Every row gives one point. Each copy is the shape, with its points in the same order, turned, moved and blurred by noise. Is it also mirrored, or only turned?

Shape:
0.002 0.127 -0.066

0.004 0.281 -0.222

-0.038 -0.005 0.186

-0.067 0.056 0.175

-0.131 -0.144 -0.197

0.128 -0.081 0.188

0.325 -0.050 -0.279
Copy 1 (7 x 3):
0.059 0.105 0.056

0.089 0.295 -0.052

-0.056 -0.133 0.247

-0.044 -0.056 0.238

-0.064 -0.105 -0.185

0.135 -0.224 0.241

0.417 -0.029 -0.155
Copy 1 is: only turned
Copy 2, 7 rows:
0.017 0.055 -0.106

-0.040 0.181 -0.267

0.065 0.053 0.222

0.030 0.133 0.147

-0.196 -0.167 -0.020

0.179 -0.051 0.203

0.207 -0.219 -0.283
Copy 2 is: only turned
Copy 3, 7 rows:
-0.140 0.081 -0.173

-0.089 0.169 -0.397

-0.178 -0.042 0.076

-0.245 -0.013 0.050

-0.039 -0.249 -0.279

0.004 -0.031 0.149

0.303 0.016 -0.242
Copy 3 is: only turned
Copy 4, 7 rows:
-0.019 0.002 -0.097

-0.039 0.001 -0.324

-0.126 -0.092 0.171

-0.165 -0.117 0.144

0.000 0.304 0.046

0.031 -0.125 0.232

0.390 0.039 -0.071
Copy 4 is: mirrored

Shape:
0.030 0.032 0.267 0.024 -0.139 -0.230

-0.146 -0.011 0.181 -0.018 0.136 -0.354

0.153 -0.308 0.199 -0.191 0.350 0.068

-0.200 0.073 -0.217 -0.019 -0.072 -0.421

-0.066 -0.058 0.126 -0.117 -0.238 -0.121

0.194 0.095 -0.072 -0.138 0.067 0.159

0.082 -0.049 -0.015 0.026 0.226 0.194

0.177 0.094 -0.140 0.266 0.162 0.175

-0.029 0.185 -0.173 -0.204 0.055 -0.110

-0.161 0.001 0.147 -0.005 0.101 -0.046
Copy 1 (10 x 6):
-0.086 0.112 0.095 -0.038 -0.286 -0.039

-0.202 0.202 -0.015 -0.084 -0.145 -0.199

-0.022 -0.150 -0.313 -0.440 -0.054 -0.039

-0.136 0.037 0.204 0.210 0.016 -0.402

-0.168 -0.113 0.226 -0.021 -0.200 -0.056

0.192 -0.122 0.055 -0.136 0.120 0.061

-0.006 -0.117 -0.154 -0.094 0.162 0.144

0.151 -0.034 -0.180 0.151 0.178 0.195

0.063 0.001 0.206 -0.086 0.181 -0.212

-0.214 0.091 -0.035 -0.105 0.010 -0.012
Copy 1 is: mirrored
Copy 2 (10 x 6):
0.181 -0.249 0.045 -0.231 -0.066 0.031

0.003 -0.317 -0.179 -0.205 0.178 0.037

0.034 -0.105 0.194 -0.160 0.567 -0.218

-0.133 -0.150 -0.374 -0.113 -0.138 -0.110

-0.033 -0.225 0.119 -0.222 -0.153 -0.158

0.013 0.248 0.143 -0.135 0.157 -0.072

-0.043 0.094 0.186 0.069 0.318 -0.023

0.073 0.217 0.082 0.259 0.210 0.098

-0.198 0.113 -0.118 -0.251 0.092 -0.041

-0.121 -0.184 0.086 -0.101 0.156 0.052
Copy 2 is: mirrored

Shape:
0.200 -0.002 0.585 -0.160 0.129 0.114 -0.226 0.127 0.386

-0.155 0.123 0.448 -0.154 -0.025 -0.153 0.263 0.146 0.164

-0.109 -0.079 -0.256 -0.111 -0.003 -0.147 -0.142 0.205 0.016

-0.103 -0.011 0.256 -0.144 0.059 0.043 -0.204 -0.310 0.006

0.397 -0.010 0.068 0.020 0.110 -0.154 0.036 0.046 0.036

-0.230 0.073 -0.249 -0.156 0.125 0.004 0.309 0.196 -0.046

-0.070 -0.053 -0.230 -0.053 0.083 0.113 -0.189 0.110 -0.084

0.190 0.177 -0.258 0.094 -0.033 0.052 -0.232 -0.110 0.076

-0.243 0.078 -0.216 0.120 0.155 -0.022 -0.232 0.120 0.201

-0.051 -0.044 0.090 -0.132 -0.006 -0.156 0.002 -0.010 -0.048

-0.224 -0.065 -0.221 0.119 0.135 -0.011 0.198 -0.247 0.124

-0.223 -0.007 -0.088 0.216 -0.005 -0.094 -0.182 0.158 -0.097

-0.134 -0.072 -0.106 0.033 0.085 0.216 0.068 0.168 0.191

-0.003 -0.078 -0.180 0.002 -0.163 -0.154 0.066 -0.198 0.049

-0.117 0.006 -0.206 -0.078 0.142 -0.194 0.062 0.081 -0.029
Copy 1, 15 rows:
0.453 0.057 0.414 -0.286 0.051 0.118 -0.136 0.058 0.431

0.062 0.110 0.379 -0.334 -0.099 -0.060 0.349 -0.002 0.226

-0.126 0.090 -0.144 -0.155 0.134 -0.179 -0.105 0.103 0.045

0.269 0.072 0.099 -0.127 -0.056 0.071 -0.080 -0.385 0.078

0.469 0.049 0.001 -0.152 0.240 -0.055 0.130 0.244 -0.062

-0.327 0.156 -0.120 -0.155 0.157 0.134 0.230 0.114 -0.021

-0.113 0.132 -0.140 -0.021 0.140 0.081 -0.219 0.071 -0.019

0.273 0.354 -0.213 0.127 0.200 0.034 -0.101 0.090 0.038

-0.174 0.216 0.007 0.142 0.294 -0.131 -0.177 -0.020 0.170

0.077 0.061 0.021 -0.247 0.030 -0.108 0.076 -0.072 -0.002

-0.110 -0.027 -0.120 0.177 0.232 0.055 0.221 -0.182 0.036

-0.136 0.147 0.076 0.116 0.023 -0.149 -0.206 0.066 -0.142

-0.104 0.059 0.071 0.055 0.181 0.186 -0.005 0.147 0.185

0.096 0.048 -0.253 0.013 -0.069 -0.145 0.185 -0.020 0.000

-0.144 0.110 -0.116 -0.132 0.225 -0.062 0.087 -0.005 -0.070
Copy 1 is: only turned
Copy 2 (15 x 9):
0.082 -0.127 0.436 -0.177 0.277 0.132 0.183 0.313 0.460

-0.340 0.080 0.296 -0.158 0.052 -0.218 0.338 0.141 0.145

0.028 -0.067 -0.255 -0.236 0.125 -0.185 -0.043 0.127 -0.125

0.073 0.092 0.115 0.081 0.346 0.052 0.187 -0.166 0.119

0.172 -0.256 0.256 -0.162 -0.146 -0.062 0.032 0.015 -0.027

-0.403 0.116 -0.160 -0.186 -0.094 -0.053 -0.113 0.006 -0.199

0.046 0.019 -0.205 -0.061 0.185 0.025 -0.165 0.113 -0.201

0.318 0.029 -0.144 0.022 -0.095 -0.010 -0.181 -0.020 0.073

-0.038 0.013 -0.226 -0.020 0.202 -0.214 -0.289 0.138 0.122

-0.027 0.000 0.036 -0.100 0.121 -0.126 0.206 -0.033 -0.068

-0.251 -0.115 -0.201 0.136 -0.005 -0.126 -0.113 -0.291 0.068

0.010 0.036 -0.134 0.120 0.190 -0.344 -0.112 0.144 -0.159

-0.230 -0.079 -0.142 0.028 0.071 0.048 -0.130 0.162 0.047

0.032 -0.084 -0.199 0.029 -0.089 -0.138 0.184 -0.158 -0.035

-0.126 -0.041 -0.088 -0.199 0.062 -0.215 -0.096 -0.074 -0.148
Copy 2 is: mirrored
Copy 3 (15 x 9):
0.279 0.239 0.316 -0.097 0.151 -0.134 -0.566 0.345 0.377

-0.135 0.286 0.341 -0.149 0.246 -0.251 -0.010 0.210 0.385

-0.297 -0.010 -0.155 -0.236 -0.009 -0.103 -0.208 -0.061 -0.041

0.096 0.204 -0.065 0.294 0.133 -0.183 -0.188 0.090 0.252

0.220 0.014 0.238 -0.119 0.048 -0.328 -0.135 0.062 -0.181

-0.190 0.031 -0.112 -0.376 0.254 -0.054 0.175 -0.072 0.053

-0.097 0.008 -0.247 -0.121 0.060 0.068 -0.192 0.001 -0.121

0.156 0.172 -0.043 -0.019 -0.136 0.097 -0.148 -0.146 -0.212

-0.185 0.111 0.020 -0.105 0.093 0.194 -0.286 -0.253 0.039

-0.146 0.092 0.015 -0.012 0.044 -0.275 -0.049 0.088 0.082

-0.053 -0.133 -0.048 0.047 0.085 0.014 0.164 -0.307 0.184

-0.363 0.047 0.067 0.051 0.075 0.066 -0.182 -0.024 -0.086

-0.035 -0.059 0.010 -0.224 0.156 0.187 -0.100 0.048 0.180

-0.065 0.030 -0.029 0.005 -0.240 -0.159 0.101 -0.118 0.050

-0.219 0.045 -0.084 -0.198 0.122 -0.177 -0.014 -0.177 -0.015
Copy 3 is: mirrored
Copy 4, 15 rows:
0.276 -0.069 -0.225 -0.117 -0.425 -0.219 -0.201 0.529 0.005

-0.056 0.116 -0.024 -0.066 -0.306 -0.375 0.240 0.214 -0.145

-0.258 0.010 0.070 -0.226 0.147 -0.066 -0.099 0.034 0.287

0.070 -0.132 -0.114 -0.078 -0.130 0.036 -0.190 0.044 -0.289

0.320 -0.011 -0.017 0.063 0.083 -0.166 0.016 0.143 0.259

-0.248 0.200 0.031 -0.240 0.170 0.035 0.342 0.065 0.106

-0.143 -0.020 0.065 -0.162 0.125 0.220 -0.115 0.106 0.190

0.136 0.231 -0.049 -0.068 0.125 0.155 -0.303 -0.071 0.241

-0.337 0.190 -0.174 -0.065 0.096 0.058 -0.245 0.149 0.201

-0.039 -0.064 0.048 -0.077 -0.010 -0.146 0.027 0.023 -0.012

-0.201 0.078 -0.329 0.070 0.119 0.116 0.141 -0.160 0.029

-0.343 0.085 0.135 0.121 0.037 0.028 -0.173 0.083 0.161

-0.198 0.100 -0.183 -0.106 -0.099 0.170 0.097 0.172 0.242

-0.040 0.017 -0.077 -0.028 0.018 -0.048 -0.014 -0.309 0.165

-0.188 0.057 -0.008 -0.113 0.243 -0.089 0.075 0.015 0.131
Copy 4 is: mirrored

Shape (16 x 12):
0.008 0.119 0.172 -0.098 0.002 0.168 0.036 -0.067 0.100 -0.395 0.051
 -0.216

0.236 -0.089 0.346 -0.147 -0.166 -0.002 0.000 0.106 0.049 -0.362 -0.086
 -0.143

0.012 0.160 -0.071 0.152 -0.060 0.033 0.118 0.033 -0.281 0.216 0.367
 0.091

0.038 -0.254 -0.055 0.241 0.262 0.012 -0.360 -0.109 0.036 -0.099 0.197
 -0.029

-0.038 -0.297 -0.244 0.036 0.009 0.147 -0.146 -0.106 0.160 0.001 0.136
 -0.107

-0.072 0.019 0.313 0.113 -0.135 0.048 0.048 0.024 0.084 -0.129 -0.018
 -0.278

0.110 0.105 0.314 -0.104 0.023 -0.058 -0.056 -0.128 0.222 -0.034 -0.141
 -0.132

0.002 0.019 0.250 -0.065 -0.230 -0.034 -0.043 -0.073 0.215 -0.128 0.090
 0.010

-0.081 -0.029 -0.208 0.079 0.166 0.010 0.220 0.262 -0.127 0.206 0.183
 0.072

-0.166 -0.081 0.079 -0.045 0.163 0.064 0.092 0.001 -0.238 0.251 0.344
 -0.027

-0.095 -0.048 -0.072 0.003 0.010 0.227 -0.063 0.319 -0.336 0.337 0.379
 -0.074

0.040 -0.199 -0.086 -0.045 0.127 0.118 -0.105 -0.263 -0.057 0.043 0.090
 0.081

-0.046 -0.343 -0.057 0.110 0.020 -0.038 0.021 -0.167 -0.092 -0.052 0.097
 -0.090

-0.127 -0.214 0.051 0.162 0.096 0.227 -0.101 -0.147 0.037 -0.034 -0.041
 0.224

0.135 -0.087 -0.094 0.203 0.093 0.278 0.216 0.056 -0.194 0.381 0.308
 -0.014

0.011 0.132 0.156 -0.042 -0.152 0.001 -0.151 -0.068 -0.081 -0.151 -0.196
 -0.214
Copy 1:
-0.144 0.092 0.389 -0.019 -0.106 -0.166 0.096 -0.071 0.128 0.130 0.312
 -0.217

0.111 -0.131 0.454 -0.120 -0.273 -0.191 0.044 -0.144 0.095 -0.076 0.128
 -0.354

0.088 0.024 -0.035 0.254 -0.031 -0.179 -0.278 0.300 -0.188 -0.095 0.288
 0.163

0.001 -0.013 0.075 -0.017 0.431 -0.006 -0.325 -0.089 0.162 -0.060 0.039
 -0.136

0.004 0.128 -0.133 0.047 0.154 0.168 -0.160 -0.066 0.225 -0.070 0.215
 -0.230

-0.054 -0.011 0.393 0.152 -0.185 -0.003 -0.019 0.048 0.027 0.169 0.009
 -0.235

0.172 -0.102 0.299 0.040 -0.096 -0.047 0.112 -0.228 0.082 0.258 0.054
 -0.070

0.154 0.073 0.341 0.038 -0.259 -0.024 -0.066 -0.091 0.187 0.011 0.115
 -0.021

0.062 -0.031 -0.174 0.159 0.105 -0.104 0.062 0.409 -0.051 -0.159 0.142
 0.032

0.091 -0.194 0.075 0.256 0.122 0.038 -0.150 0.342 0.011 -0.044 0.387
 0.089

0.211 -0.029 -0.008 0.078 0.106 0.084 -0.222 0.567 -0.219 -0.098 0.375
 -0.065

-0.011 -0.100 -0.030 0.057 0.164 0.108 -0.146 -0.176 0.063 -0.103 0.316
 0.021

-0.119 -0.193 -0.001 0.135 0.033 0.065 -0.220 -0.025 0.183 -0.130 0.131
 -0.150

-0.085 0.007 0.174 0.076 0.201 0.214 -0.044 -0.145 -0.017 -0.226 0.087
 0.059

0.162 0.013 -0.149 0.432 0.152 0.008 -0.149 0.266 -0.284 -0.150 0.324
 -0.108

-0.079 -0.083 0.225 -0.146 -0.226 -0.030 -0.081 -0.083 -0.054 0.228
 0.093 -0.126
Copy 1 is: only turned
Copy 2:
-0.236 0.079 -0.043 0.211 0.090 0.090 -0.145 -0.392 0.204 -0.163 0.117
 0.093

0.069 -0.215 0.120 0.211 0.251 0.039 -0.235 -0.303 0.131 -0.272 0.083
 0.083

0.117 0.309 0.048 0.010 -0.052 0.225 0.142 -0.046 -0.286 0.127 0.342
 -0.245

-0.191 0.017 -0.092 0.172 0.086 -0.275 -0.084 -0.008 -0.079 0.365 0.009
 -0.184

-0.191 -0.137 -0.122 0.063 -0.250 -0.113 -0.134 -0.011 0.004 0.164 0.160
 -0.116

-0.085 -0.026 0.082 0.172 0.023 0.032 0.018 -0.363 -0.038 -0.231 -0.051
 -0.038

-0.046 0.049 0.167 -0.059 0.135 -0.060 -0.139 -0.259 0.232 -0.208 -0.162
 -0.082

-0.039 0.033 0.275 0.062 -0.008 -0.120 -0.090 -0.199 0.122 -0.197 0.140
 -0.070

-0.054 0.141 -0.161 -0.059 -0.013 0.239 0.124 0.231 -0.277 -0.009 0.266
 -0.200

-0.200 0.177 0.032 -0.122 0.039 0.144 -0.072 -0.080 -0.372 0.068 0.267
 -0.319

-0.035 0.180 -0.009 0.158 -0.144 0.357 -0.133 0.034 -0.463 0.046 0.267
 -0.454

-0.144 0.034 0.066 -0.137 -0.026 -0.027 -0.231 -0.013 -0.069 0.308 0.123
 -0.056

-0.112 -0.177 -0.093 -0.067 -0.048 -0.130 -0.053 -0.133 -0.208 0.120
 0.154 -0.005

-0.287 0.011 0.241 0.032 -0.054 -0.075 -0.059 0.119 -0.113 0.194 0.032
 0.106

-0.032 0.024 0.043 -0.056 -0.109 0.425 0.154 0.033 -0.264 0.305 0.225
 -0.348

0.090 0.134 0.031 0.076 -0.033 0.020 -0.204 -0.311 -0.024 -0.152 -0.153
 0.102
Copy 2 is: only turned
Copy 3, 16 rows:
0.067 0.037 -0.123 -0.304 0.007 -0.006 -0.299 -0.077 0.201 0.099 0.067
 -0.265

0.260 -0.305 -0.123 -0.212 0.033 -0.184 -0.293 0.029 0.135 -0.099 0.085
 -0.301

-0.151 0.306 0.307 -0.039 0.005 -0.093 0.016 -0.093 -0.175 -0.242 0.141
 0.071

-0.080 0.015 -0.339 -0.002 0.117 -0.147 0.088 -0.194 0.163 0.025 -0.020
 0.293

0.015 0.076 -0.355 -0.130 -0.004 0.186 0.103 -0.078 0.059 -0.140 0.178
 0.185

0.114 -0.026 -0.088 -0.083 -0.219 -0.152 -0.094 -0.002 0.177 0.031 0.190
 -0.295

0.343 -0.114 -0.002 -0.082 -0.163 0.018 -0.088 -0.123 0.243 0.050 -0.088
 -0.169

0.276 0.037 -0.078 -0.276 -0.206 -0.119 -0.120 0.008 0.169 -0.169 -0.003
 -0.094

-0.299 0.083 0.226 -0.014 0.087 0.149 0.235 0.048 0.003 -0.254 0.101
 0.009

-0.252 0.031 0.208 -0.176 -0.116 -0.016 0.193 -0.306 -0.093 -0.143 0.164
 0.049

-0.403 0.035 0.231 0.018 -0.073 0.021 -0.038 -0.224 -0.047 -0.376 0.371
 0.145

0.047 -0.016 -0.115 -0.186 0.020 0.102 0.052 -0.156 -0.116 0.006 -0.004
 0.262

-0.016 -0.020 -0.269 -0.118 0.019 -0.068 0.187 -0.066 -0.166 -0.043
 0.111 0.017

-0.054 -0.063 -0.101 -0.188 -0.158 -0.005 0.047 0.113 0.030 0.115 0.011
 0.310

-0.128 0.138 0.301 -0.007 0.089 0.064 0.176 -0.084 -0.108 -0.088 0.453
 0.194

0.128 -0.062 -0.121 0.053 -0.180 -0.023 -0.314 -0.047 -0.008 0.010
 -0.023 -0.212
Copy 3 is: mirrored
Copy 4:
0.158 0.156 0.159 -0.204 -0.269 0.326 -0.123 -0.018 -0.005 -0.024 0.044
 -0.209

0.284 -0.040 0.317 -0.016 -0.094 0.292 -0.182 0.080 0.207 0.089 -0.138
 -0.148

-0.220 0.045 0.142 0.023 -0.169 -0.238 0.334 0.251 -0.168 0.052 0.168
 -0.041

-0.418 -0.213 0.243 -0.093 -0.096 0.008 -0.260 -0.177 -0.113 0.014 0.250
 -0.236

-0.301 -0.233 -0.069 -0.097 -0.206 0.083 -0.091 -0.209 -0.126 0.146
 0.005 -0.176

0.064 0.239 0.257 0.087 -0.193 0.137 -0.031 -0.114 0.058 0.106 -0.083
 -0.205

0.242 0.173 0.128 -0.049 0.020 -0.015 -0.247 -0.195 0.047 0.054 0.000
 -0.097

0.065 0.114 0.201 -0.137 -0.082 0.116 -0.008 -0.147 0.112 0.174 -0.063
 0.051

-0.266 -0.046 -0.101 0.054 0.077 -0.119 0.330 0.202 -0.113 -0.003 0.046
 -0.356

-0.091 -0.083 0.211 -0.057 -0.076 -0.192 0.363 -0.049 -0.301 0.019 0.120
 -0.276

-0.260 -0.108 0.199 0.065 -0.062 -0.088 0.298 0.253 -0.476 0.245 -0.059
 -0.259

-0.139 -0.253 0.050 -0.150 -0.144 -0.142 -0.067 -0.141 -0.166 -0.109
 0.064 -0.090

-0.189 -0.269 0.134 0.098 -0.196 0.026 0.057 -0.189 -0.008 -0.080 0.072
 -0.172

-0.335 -0.073 0.160 -0.188 -0.074 -0.068 -0.100 -0.135 -0.036 -0.211
 -0.156 -0.133

-0.240 -0.108 0.028 0.013 -0.245 -0.414 0.256 0.203 -0.175 0.126 -0.001
 -0.339

0.141 0.149 0.160 0.148 -0.130 0.173 -0.216 0.001 -0.116 -0.044 -0.046
 -0.008
Copy 4 is: mirrored
